Each row is a point. Any point is a mix of the corners, with weights that add up to 1. It lies inside the corners' shape when no weight is negative. Say inside or outside, and name the corners with a negative weight.

Corners:
(1): [ 50 -45]
(2): [-22 -15]
(3): [-10  60]
Points:
[-21  52] -> outside (1)
[  9 -25] -> inside
[ 45 -40] -> inside
[ 19 -59] -> outside (3)
[ -4 -10] -> inside
[ 18 -29] -> inside
[ 53 -14] -> outside (2)

Corners:
(1): [ 21 -23  50  17]
(2): [ 50   9  -7 -17]
(3): [46 11 60 -6]
(4): [ -9  20 -34  27]
(5): [-46 -28  18   0]
Points:
[ 57  19   9 -14] -> outside (1, 5)
[-21 -17   7  10] -> outside (3)
[-33 -21  23  12] -> outside (2)
[28 -8 25  4] -> inside
[ -5 -17  17 -28] -> outside (1, 4)

Corners:
(1): [ 23  27  14   3 -42   7  36 -60]
(2): [ 17  23   6  21   8   3 -13  47]
(3): [ -1   8 -36 -11  -2  12  -8 -10]
(4): [ 23  -5  46 -23   0  -5  52  23]
(5): [  0  -7   3   8   7   4 -20  -6]
(6): [-28  -5 -31  55  40  18 -15  22]
(7): [-17 -32 -29  50 -16  12 -14  -5]
(8): [ 32  -7  15  45  43 -22   2  55]
(9): [ -3  47   3  -9   9 -36  -1   1]
Points:
[-13  19 -21  19   6 -15 -13 -13] -> outside (2, 4)
[ 10  -5   1  15   6  -3 -11  27] -> outside (1, 6)
[ 5  2  2 15 -7  0  8  1] -> inside
[  1  -3 -10  15   1   5  -7  -2] -> inside
[22  2 13 16 -5  6 25  2] -> outside (5, 9)
[ 9  0 17  3  9 -2 22 17] -> inside

Corners:
(1): [-14 -10  19   0  14   2  10   7 -23 -15 -14 -13]
(2): [  8  -9  -8 -31 -33   3  14 -19  -2   0  10  -1]
(3): [-14   7 -11  20   5   2   8   8 -42   9 -10 -15]
(4): [ -1   0 -11  11   7   8   4  -9   6  11 -11  22]
(5): [  3  -7  -3 -14  -9   5  14   3  10  -2  -4  -7]
(6): [-16  -3   3   1  16  19   6  -6   4 -60 -17   3]
(7): [ -2  -2  -2   7   8  -1  -8   0  10 -17  47  52]
(8): [  0 -18  11   6 -33  -4   4  -3   5   8 -18 -15]
(9): [ -1 -13  -7   7  -3  14   7 -16   1  16   4  -4]
(10): [-17  -2  -7  -9  -9  12  10 -18   8  13  -5   3]
(11): [ -5 -30  -6   3 -13  -3 -19   4   5   8 -11 -10]
(12): [ -4  -6 -10   6   7 -11  -2 -13   3   2  -6  -1]
(13): [ -9   2  12  11   4  25 -24  -8   1  15 -18  -9]
Points:
[-8 -5  1  1 -1  7 -1 -4 -1 -3 -7  1] -> outside (9)
[ -5 -10  -6   2  -4   5  -3  -6   1  14  -4   2] -> outside (6, 8)
[ -3  -3   1   3   1   4   4  -3  -1 -10   6  12] -> outside (10, 11)
[ -9  -8   2   1   3  17 -10 -11   9  -1   7  18] -> outside (3, 5, 8, 12)
[ -9  -8  -5  11  11   7  -6  -6 -15   3 -17 -12] -> outside (5, 7, 8, 10)
[ -5 -14  -3  -9 -25  -2  14  -5  -2  15  12  -2] -> outside (4, 6, 12, 13)
